Each point is reached from the start by the listed moves, each made 0, 1 or 2 times, or once backwards (-1), plus a little noise. Say if it took an odd or an even number of moves. Then give how often each move was made.

Moves:
(1): 5.4 -0.4 0.5 1.0 -0.9 -0.2
(2): 0.3 4.6 -1.0 -0.3 -0.4 0.3
(3): 1.0 2.3 5.6 -1.3 0.4 2.1
Start: -1.9 -2.8 3.1 1.7 0.8 -0.5
Points:
-0.1 -2.8 15.2 -0.5 2.0 3.6 => odd (0, -1, 2)
3.8 1.4 2.5 2.3 -0.7 -0.3 => even (1, 1, 0)
-6.1 -0.1 8.3 -0.5 2.2 1.6 => even (-1, 0, 1)
-8.5 -4.7 -2.9 1.9 1.3 -2.5 => even (-1, 0, -1)
3.1 4.1 -3.9 3.7 -1.2 -2.3 => even (1, 2, -1)

Moves:
(1): 4.8 1.6 -0.4 -0.8 1.1 0.7 1.7 0.9 -0.9 -0.3
(2): -1.2 4.2 -0.9 0.5 0.4 -0.7 1.4 -1.2 0.2 0.4
(3): -0.2 0.6 5.3 -0.3 -0.2 -0.2 0.9 0.1 0.2 0.4
(4): 0.8 -0.4 1.0 3.4 -0.1 0.8 -0.3 -0.1 -0.1 0.6
(5): -0.1 -1.0 0.6 -0.2 3.1 0.3 -0.5 -1.2 0.0 -0.6
(6): -0.4 1.4 -0.3 -1.2 0.0 3.9 0.9 -0.9 -0.4 -0.4
(7): -0.6 -1.8 -0.3 1.0 0.5 -0.5 3.8 1.1 0.4 0.1
(8): -0.5 0.4 0.2 -0.4 2.0 0.8 -1.1 3.9 0.1 1.4
(9): 0.9 0.2 0.3 -0.3 0.1 -0.3 -0.6 0.3 5.7 0.8
Start: 0.4 2.3 1.3 -0.2 0.6 0.0 -2.0 1.8 -0.6 0.9
Points:
5.2 5.0 0.6 -5.1 4.0 0.6 -2.2 7.7 9.3 2.9 => odd (1, 0, 0, -1, 0, 0, 0, 1, 2)
-3.6 3.3 12.4 2.6 9.9 4.1 7.8 2.6 -5.0 2.5 => odd (0, 1, 2, 1, 2, 1, 2, 1, -1)
-3.7 -4.7 3.0 -4.2 5.1 0.0 -3.6 6.7 12.1 2.6 => even (-1, -1, 0, -1, 1, 0, 1, 1, 2)
2.7 11.3 0.4 0.3 5.0 -3.3 -1.8 -1.6 -7.0 0.4 => odd (1, 2, 0, 0, 1, -1, -1, 0, -1)
-4.1 2.2 6.3 3.4 9.4 4.8 7.2 3.2 -4.7 1.5 => even (0, 1, 1, 1, 2, 1, 2, 1, -1)
2.0 3.0 -6.0 -2.4 10.9 -3.4 4.3 11.5 6.1 4.0 => odd (1, 1, -1, -1, 1, -1, 2, 2, 1)
